Rows are points. Two turns around zero, p and q, are shown by what they do to some points. Where does a point land after both, in the order given? Backwards means that the second turn is done in reverse. Each puzzle has new turns, and all numbers are rounded.

Turn p:
[-5.8 -5.1] -> [-2.1 -7.4]
[-4.8 23.1] -> [-16.5  16.8]
[  9.0 -20.6] -> [ 18.7 -12.5]
[1.6 2.7] -> [-0.1  3.1]
Turn q:
[22.0  6.4] -> [18.7 13.2]
[-7.2 -7.3] -> [-4.4 -9.2]
[-14.8   0.9] -> [-14.3  -4.0]
Where do these land?
q, then p: [15.3 -5.1] -> [13.5  8.9]
q, then p backwards: [-22.6   0.0] -> [-22.0   5.3]
q, then p backwards: [7.3 5.1] -> [8.3 3.2]

Turn p:
[ 13.0 -12.8   8.8   8.4] -> [ 9.9 -8.4  8.2 15.6]
[ 7.0  7.5 12.2 16.3] -> [-3.6  9.0 14.0 15.1]
[-20.5   3.7 -12.9 -13.2] -> [-11.7  -2.4 -13.3 -21.4]
[-27.8 -10.3   0.5 -10.1] -> [-14.8 -18.7  -0.6 -20.3]
[ 7.0  4.5  6.0 -6.4] -> [ 8.5  5.8  5.6 -3.1]
[ 5.1 16.2 -2.3 13.8] -> [-7.1 17.6  0.1 11.1]
[ 16.2  -8.9 -12.2  -8.9] -> [ 18.9  -2.9 -14.0   2.9]
Turn q:
[ -3.0  11.7  -2.5 -16.5] -> [  5.0   4.7  -8.2 -17.6]
[ 0.2  2.2 -0.9 16.1] -> [-2.1  6.3 -0.5 14.9]
[  1.0  -0.2 -10.8  -6.6] -> [ 3.5 -6.5 -9.7 -3.6]
[-30.3 -11.3  26.9  11.3] -> [-37.1  10.5  20.2  -0.4]
[  7.4  -1.2 -12.1 -18.8] -> [ 11.5 -12.8  -9.5 -13.0]
[ 9.1  0.6  5.3 -1.8] -> [ 8.1  0.0  6.9 -0.7]
[15.5 -1.7 -5.8 16.3] -> [11.0 -2.2  0.7 20.4]
Where do these land?
p, then q: [ -7.7 -11.1  -5.6   0.9] -> [ -7.7 -12.1  -2.4   1.8]
p, then q: [  6.8  -0.6  32.4 -13.8] -> [ 11.7   4.3  31.6 -11.5]
q, then p: [  2.7   7.3 -17.9  -8.8] -> [  9.4   0.3 -19.1   1.9]
q, then p: [-10.0  14.6  -8.8   4.9] -> [ -8.1  12.0 -14.1  -2.3]
p, then q: [  8.2 -10.2  -0.1  16.8] -> [-6.2  0.6  4.0 20.0]

Turn p:
[ 7.2 -6.4 -8.1 -7.9 -2.7 -6.3 23.8 17.8] -> [ -1.9   4.1  -4.0 -12.0 -14.7   0.4  14.4  23.4]
[ -2.8  -4.2  15.6  -8.4 -15.0  11.0 -16.2   3.8] -> [ -7.4  -6.6  14.5   1.0  -0.9  19.1 -16.3  -4.4]
[  1.6   5.7  16.8   7.0  21.4   6.2   9.8 -17.9] -> [  1.7  -1.2  14.1  -0.9  18.1 -12.7  19.1 -14.9]
[ 18.9  -6.3  -8.2  13.6  15.9 -18.1  -6.3  -5.3] -> [ 26.1  -3.1  -5.0  -3.0   7.4 -21.4  -4.2   6.2]
[  7.1 -14.5 -13.1 -13.5  -7.3   0.9   1.7  23.6] -> [  0.0   0.6  -8.3 -10.2  -7.4  15.3  -5.3  27.2]
[  2.4  11.2   5.0  16.5   4.6 -19.1 -17.2   5.9] -> [  9.2  10.6   6.9   9.8  -0.6 -20.4 -19.7  -0.8]
[  6.7  20.1  -8.6  15.4 -19.9  14.8 -13.1   0.9] -> [ 14.5  15.1  -1.3  21.4 -11.1  17.1  -7.3 -13.4]
[-10.6  -1.1   2.2   9.4  -2.9   8.5   9.1 -11.9] -> [-5.9 -8.2 -0.4 12.4  0.1  0.1 13.0 -9.4]
[  1.0  14.4  -7.1  -9.5   5.2 -10.7  -6.6   1.3] -> [ -0.2  14.6  -8.1 -10.1  -0.4  -6.7  -9.2  -5.0]
[-21.4 -15.7  16.5  -4.1  19.7   8.3   0.6  -6.6] -> [-22.0 -15.4   8.0   1.0  25.6  -4.8   5.5   0.0]
[-10.1  -3.3 -11.1 -18.4 -19.0   4.5  14.3 -11.6] -> [-14.1 -10.5 -16.5  -9.1 -16.0  14.0  10.0  -8.8]
Turn q:
[ -0.1 -11.3 -13.4  16.9 -16.7  19.3   8.6 -22.6] -> [-12.5   1.3  -8.9   1.1 -23.6  24.6   7.6 -19.3]
[-14.6  19.4  -2.7 -18.5  18.3   7.0  -0.9  13.5] -> [ -2.6  17.4  -3.0 -14.4  18.4  -4.1  -4.5  24.6]
[-10.6 -17.1  11.4  -0.1  -2.5  13.5  -0.9   6.6] -> [  0.1 -19.5  -2.3  -8.9  -0.8  14.9  -3.9   7.9]
[23.6 -3.0 -1.4 18.0 -0.3 -3.4 -3.0 -2.0] -> [ 16.6   0.8  -1.5  19.0  -4.3   2.6   2.0 -15.7]
[ 13.9  16.2  14.9  15.4  17.4 -19.4  -6.9 -14.1] -> [  8.9  11.9  24.3  18.4  17.7  -4.5  -6.7 -17.7]
[ -6.8  12.2   8.0 -16.7  -5.3   5.9   6.7   3.2] -> [ -2.0   5.1   9.8 -14.9  -1.6  -2.7   7.8  15.5]
[ -7.8  -3.9  -7.5 -13.0  -1.8 -12.5  16.0   8.6] -> [-12.8  -6.4  -7.1  -1.8   4.5 -15.3  13.8   9.2]
[ -5.4  -1.5 -14.5  14.4 -15.3   4.6 -16.8  10.8] -> [ -0.8  -0.1 -13.1  10.9 -20.6   2.0 -18.5   6.3]
[  7.8 -11.0   5.1 -16.3   6.2 -15.1  -2.9  -4.1] -> [  5.1 -10.5   1.8  -9.3  10.5 -17.4   2.5 -11.0]
Where do these land?
q, then p: [-16.5   3.9  -0.4   0.0  -1.2 -13.5 -26.2   3.6] -> [ -2.2  -1.2   1.3   3.6   5.5  -6.6 -32.8  -0.9]
q, then p: [ 10.1   9.4   3.1  -3.8  -1.9 -16.4  10.7  11.0] -> [  4.0   3.0   8.6  -0.2 -10.0 -19.5   6.5  10.1]
q, then p: [ -6.6 -23.5  -0.9  12.7  -3.7  13.1   4.9   2.8] -> [  0.5 -14.8 -11.8  10.6   6.5  19.0   6.6   7.5]
q, then p: [  5.0   6.9 -26.5  -9.8 -22.2  -5.8  10.7 -27.1] -> [-18.2  -1.9 -13.7  -0.9 -30.3  -7.0   7.4 -26.4]
q, then p backwards: [-12.6   1.6   6.3   8.5 -14.8  16.9  -7.9  16.2] -> [  5.6 -15.1  -4.3  -2.7 -19.6  -1.3  -3.4  20.5]
q, then p: [ 19.2  -2.9  23.3 -10.9  15.8  -2.9   1.6  -4.6] -> [ 12.4  -5.3  15.3 -22.8  12.9  -7.7  12.6  -0.7]
p, then q backwards: [ -3.1   6.1  -5.0 -14.0   7.1   4.6  25.7  21.5] -> [-12.0  18.2  -9.5 -13.1  -5.1  13.8  22.5   1.2]
p, then q: [-5.5  1.3  9.0 10.8 -1.1  8.5 -3.3 -4.8] -> [-1.9 -3.7  7.4  6.8  4.3 12.1 -2.2 -6.9]
p, then q: [ 19.8  -0.8  -1.6   3.6  -8.6   3.0 -12.0 -10.2] -> [ 19.3   1.2  -0.6  -5.1  -7.0   3.3   2.7 -16.5]
p, then q backwards: [-9.8 -2.0 -7.3  2.8 30.5 -7.3 -4.3 -8.4] -> [  0.1  -3.3 -10.1 -14.1  22.9 -18.5   2.3   7.0]
